Each row of a before or after table is a point. The points were changed in one or more steps. Then noise was added and the rows were shuffled. The steps act on how far a point lies along the listed directions, d1 being the first. Write out the steps. A step turns or swaps two directions, mirrors them in a line or flattens them onto one, adds a multiple of one to another, or multiplies one. Angles are multiples of 10 degrees, from the lower direction toward the higher: turns from -170 to 170, lines from 10 to 170 but not 90. Use the fewest steps. Two steps may share a direction if one is a turn and the other turns, adds or multiplies; they go together, in the order done. Otherwise the lowest direction goes first.
In the rows, 128 means zero.

Directions:
(1): [107  91]
(2): [ 91 149]
Before (12 x 2):
[[144 112]
 [136 150]
 [168 137]
 [ 63 184]
 [ 66 169]
 [162  92]
 [144  99]
 [181 108]
 [209  95]
 [ 93 163]
 [130  99]
 [143  68]]
After (12 x 2):
[[115 147]
 [133 118]
 [100 151]
 [134 115]
 [144 122]
 [130 114]
 [103 147]
 [146 130]
 [133 107]
 [130 134]
 [163 113]
 [144 116]]
Steps: multiply d1 by 0.4; multiply d2 by 0.4

Directions:
(1): [184 130 146  93  96 114 133 162]
(2): [ 99 124 113 115 155 127 164 190]
Before:
[[ 92 131 114 153 144 153 153 156]
 [110 102 118 112 151 134 159 165]
 [119 132 115 124 170 112 170 206]
 [159 127 131 153 101 151  90  74]
 [130 124 127 128 115 132 106  93]
 [118 113 121  93 167 124 177 235]
 [131 114 121 139 128 137 124 102]
 [144 140 145 135 119 149 123  91]
 [ 93 119 144  79 144 121 180 193]
 [ 60  99 121 126 185 125 184 182]
 [167 147 158 124 111 105 102 107]
 [108 131 120 157 130 155 118  44]
 [ 95 143 119 134 164 139 168 127]]
After, 13 rows:
[[149 115 126 118 123 129 142 141]
 [104 116 129 179 149 148  79  26]
 [136 137 141 113 133 142 158 160]
 [ 86 120 154 141 129 138 108  40]
 [154 111 167 150 102 123  91  27]
 [182 134 139  80  97 130 163 169]
 [129 138 128 181 143 128  94  50]
 [161 148 148 128 113 132 133  84]
 [105 142 128 119 162 110 148 174]
 [132 121 125 101 123 125 136 164]
 [158 135 140 151  96 149 113  99]
 [132 106 131 136 126 140 112  71]
 [144 122 118 110 127 140 156 200]]
Steps: turn d1 and d2 by 150 degrees

Directions:
(1): [117 125 149 189 117  88  95 104 122  76 110 122]
(2): [189 178 150 133 112 149 151 127 167  97 117 137]
Before, 10 rows:
[[ 86 103 134 150 132  89 104 116 112 105 126  93]
 [124 137 142 142 145 131 115 100 126 110 122 132]
 [219 174 127  78 123 177 197 154 186 142 122 145]
 [107  95 138 178 137  84  83 111 101  91 110 125]
 [191 196 166 126 110 152 160 128 184  87 105 126]
 [169 151 108  67 126 190 189 150 147 172 134 152]
 [149 145 118  67 134 163 158 135 129 181 154 139]
 [184 163 145 135 123 140 144 141 144 100 132 129]
 [128 115  98  80 119 146 149 173 148 183 142 130]
 [126 144 122 143 129 114 116 119 128 118 116 116]]
After (10 x 12):
[[199 166 154 142 120 140 136 127 160  82 108 140]
 [ 80  59  81  64 161 132 147 158  98 220 145 123]
 [ 70  88 114 124 142  99 102 114  81 162 148 123]
 [140 148 138 119 145 145 131 107 136 124 126 139]
 [158 159 157 145 111 121 138 116 159  78 121 110]
 [147 155 119 122 129 131 135 127 136 130 119 122]
 [118 123 108  45 140 172 167 158 133 193 141 118]
 [ 53  64  87 111 145 118 120 132  77 177 136 130]
 [138 125 112  84 145 149 144 158 115 160 154 127]
 [ 75  77 103 141 120  89  93 146 112 146 130 117]]
Steps: turn d1 and d2 by 100 degrees

Directions:
(1): [113 144 143  85 138 100 181 129 126 104 138 183 164  98 167 119 109  74
 144 102]
(2): [164  89 129  96 190 120 132 100 105  99 130  74 110  98 155 136 106 117
  87 156]
(3): [106 131 166 151 176 156 168  95 119 125 145 140 120 213 119 110  91 133
 122 125]
Before:
[[120 141 136 113 133 130 184 118 127 113 140 154 132 124 141 118 121 104
  106 121]
 [141 119 120  99 131 117 119 126 125 109 109 117 126  90 128 130 132 127
  116 137]
 [142 116 116 131 139 122  92 124 126 142 115  93 115  94 125 147 136 134
  127 148]
 [105 139 165 116 176 152 190 110 122 115 145 157 151 184 147 110 106 109
  122 110]
 [131 118 131 107 158 111 131 141 127 109 134 124 128 104 150 135 120 110
  141 137]
 [115 122 121 168 103 131  95 141 143 148 130 124 127 132  90 126 152 155
  143 129]
 [141 122 122 124 118 124 122 131 142 142  99 123 118 106 133 138 125 141
  126 136]
 [ 85 132 172 146 203 155 226  73 116 107 153 173 135 249 133 102  81 119
  121 111]
 [116 143 120 144  93 134 121 146 142 136 133 142 124 141 116 122 142 146
  140 107]
 [137 151 124 109 104 108 137 136 143 109 132 157 150  90 141 125 137 119
  143 123]
 [129 118 130 122 128 126 111 125 115 127 123 105 114 122 149 153 139 126
  116 142]
 [123 121 112 125 104 141 108 147 141 140 119 128 116 102 132 124 143 126
  132 124]
 [139 117 125 154 143 152  92 110 119 154 130  89 102 168  97 137 138 173
  101 150]]
After (13 x 20):
[[140 116 115 133 142 120  92 125 126 146 114  90 114  95 125 148 134 133
  128 152]
 [117 130 112 146  94 112  97 149 148 142 126 138 138  95 102 129 155 138
  145 120]
 [121 114 116 142 118 155 104 139 139 146 122 119 107 128 122 123 139 141
  125 129]
 [137 111 131 122 145 140 115 114 122 118 115 103 108 130 112 130 127 148
  109 143]
 [116 143 117 137  88 131 120 151 141 138 133 145 126 135 120 125 144 143
  141 103]
 [146 134 101  87 106  96 103 143 126 133 123 131 148  52 147 146 158 116
  124 128]
 [118 137 141 130 144 148 181 110 127 122 141 140 121 154 131 116 116 121
  101 128]
 [129 115 130 124 127 126 109 130 114 130 123 104 115 120 149 152 139 124
  118 144]
 [132 146 139 158 129 147 126 114 139 123 136 128 118 174 106 121 123 161
  128 140]
 [142 122 125 132 123 133 120 125 138 146  99 116 114 120 126 139 123 145
  124 139]
 [ 93 146 145  77 165  96 238 107 120  81 148 220 183 127 184 113 100  58
  146  88]
 [109 143 157  94 165 135 196 117 126 107 143 167 165 151 161 114 106  91
  129 104]
 [128 111 139 131 176 132 127 127 125 116 139 106 110 144 129 132 115 135
  130 148]]
Steps: swap d1 and d3

Directions:
(1): [126 113 189  94 125 103 135 170 155 124 138  94 171 115 177  96 167 146
 126 114 144 135 147  94 129 111 128 171 145  16 130 167 116 154 123 151
 133 113 105 136 132 117  73 189 113 140 113 130 137 122 132 155  94 152
 108 175 137 195  96 136 115 119 148 101]
(2): [124 119 120 124  84 138 121 149 150 127 139  88 205 132 181 163  76 123
 153 143 110 126 170 184  91 125 151 120  97 104  70  74 110 139  76  97
 123 114 163 167 150 117 150 117 121  99 123 164 134 146 109 181  96 107
 132 119 134 142 192 147 159 136 135 177]
(3): [174 122  88 161 133 121 113 136  89  54  95 100 191 134  97 121 151  93
 137 145 103 149 139  70 152 129 128  96  93  76 134  49 105 116 145 152
  59 118 122 137  91 115  94 101 102 151 146 115 139 107 120 109 157  94
 120 105 140 125 133 137 155 110 132  69]
Before:
[[129 133 131 135 136 126 132 122 124 140 130 134 118 127 116 123 135 139
  119 129 137 127 121 114 139 125 119 130 137 135 141 144 134 131 143 130
  129 122 123 119 119 127 127 134 137 131 128 122 131 123 131 119 134 143
  132 136 126 115 110 126 114 123 124 121]
 [130 122 126 123 128 123 127 130 132 132 127 137 125 129 137 130 123 137
  128 130 132 114 131 127 121 127 136 131 131 128 121 133 125 134 129 133
  132 129 129 129 136 131 120 140 128 129 121 127 126 129 130 130 122 127
  124 130 123 136 119 133 126 133 129 134]
 [124 132 132 130 129 126 130 114 118 136 128 148 107 134 115 129 127 131
  127 123 135 126 123 133 136 126 121 132 135 153 130 133 130 128 129 131
  134 132 125 131 124 125 137 126 133 128 130 126 123 126 120 115 131 130
  131 122 123 116 119 126 119 127 120 130]
 [154 123  84 156 112 138 116 121 101  88 117 116 170 137 113 156 105 109
  147 149 103 133 143 139 126 134 138  93  92 139 110  59 118 121 113 127
   96 126 144 146 114 125 139  89 115 118 139 131 130 131 119 133 149  96
  133 100 134 109 169 143 164 128 127 130]
 [125 132 118 122 140 135 126 108 132 133 127 150  90 134 105 135 112 129
  123 132 130 129 120 138 136 132 120 119 131 175 136 139 134 118 129 119
  139 137 129 119 125 136 148 112 129 126 128 129 124 137 128 109 139 131
  131 122 120  95 129 118 129 131 123 131]
 [122 130 119 119 128 130 134 125 135 138 131 134 112 127 126 133 120 132
  120 126 129 130 126 135 126 126 134 134 130 140 124 133 134 134 133 124
  135 134 135 134 134 130 138 129 134 127 124 129 123 131 135 131 132 135
  128 125 131 116 126 126 131 132 127 136]
 [149 134  91 154 123 132 123 124 108  92 113 127 150 136 112 137 123 106
  138 137 117 137 133 118 134 131 135 108 111 133 127  85 121 121 135 136
   94 127 133 134 108 129 124 111 117 127 145 125 128 121 117 125 148 110
  125 109 128 119 152 145 145 121 131 107]
 [147 129  96 150 123 131 114 118 106  98 109 115 150 134 117 149 121 106
  135 140 116 130 135 120 134 127 130 103 103 127 124  75 124 113 130 127
   92 128 135 137 120 123 132  94 118 130 133 122 135 123 124 125 143 101
  131 106 132 110 149 134 151 124 129 117]]
After (8 x 64):
[[127 141  79 145 144 150 123  80 114 135 120 177  55 142  68 153  92 119
  123 141 121 123 104 153 138 143 119  91 123 248 140 118 144 100 138 107
  136 149 141 110 119 144 181  73 138 121 137 124 119 141 126  88 164 117
  143  93 112  51 144 111 134 136 111 143]
 [148 137  63 166 120 145 110  97  96 100 106 129 135 141  96 170  94  95
  140 151 106 128 127 142 129 135 131  79  90 182 118  50 129  99 128 111
   89 134 150 137 120 128 162  60 125 122 141 124 132 128 120 115 158  87
  143  82 126  76 173 130 161 128 119 135]
 [128 121 133 118 128 120 127 135 134 130 127 132 129 128 145 125 127 139
  127 128 134 115 133 123 122 126 135 135 132 114 120 137 122 137 127 135
  133 126 126 130 136 129 114 149 125 132 120 128 127 129 132 133 116 128
  122 136 123 144 116 133 125 132 131 133]
 [130 135 132 136 142 123 134 118 123 139 129 140 109 126 111 119 142 141
  116 127 139 125 116 106 145 124 117 132 141 137 148 154 137 130 150 134
  129 123 118 116 115 130 123 136 139 134 128 116 131 120 133 112 137 148
  132 140 124 113 102 123 110 120 125 112]
 [125 138 116 138 135 131 129 101 110 137 126 161  90 136  98 134 123 126
  125 125 132 125 114 138 139 131 119 119 133 185 134 125 134 122 134 128
  132 136 130 127 121 130 148 110 139 126 135 122 119 126 120 105 143 125
  137 112 120 100 123 122 120 128 114 132]
 [156 132  36 181 104 160 109  95  86  91 112 134 155 148  87 188  63  94
  156 164  87 126 138 178 116 145 143  57  73 220  96  14 122 104 104 101
   91 136 169 150 115 133 186  39 126 103 150 138 124 140 109 125 167  71
  151  62 127  62 208 141 180 136 113 162]
 [123 133 110 125 128 133 132 119 132 138 130 139 104 129 118 139 115 129
  120 128 127 128 122 140 126 130 133 128 127 157 125 126 136 129 133 120
  133 136 138 132 134 132 147 120 136 124 126 129 123 132 134 127 140 133
  132 119 131 106 131 127 132 133 125 140]
 [150 142  64 169 123 143 120 107  98  95 108 141 134 142  93 153 105  97
  141 143 109 134 128 136 132 139 137  90 103 179 124  66 125 110 134 124
   92 133 144 133 108 133 150  84 124 119 150 127 124 125 114 117 160  97
  135  88 123  91 169 141 152 124 122 120]]
Steps: multiply d1 by 3; multiply d2 by 1.6
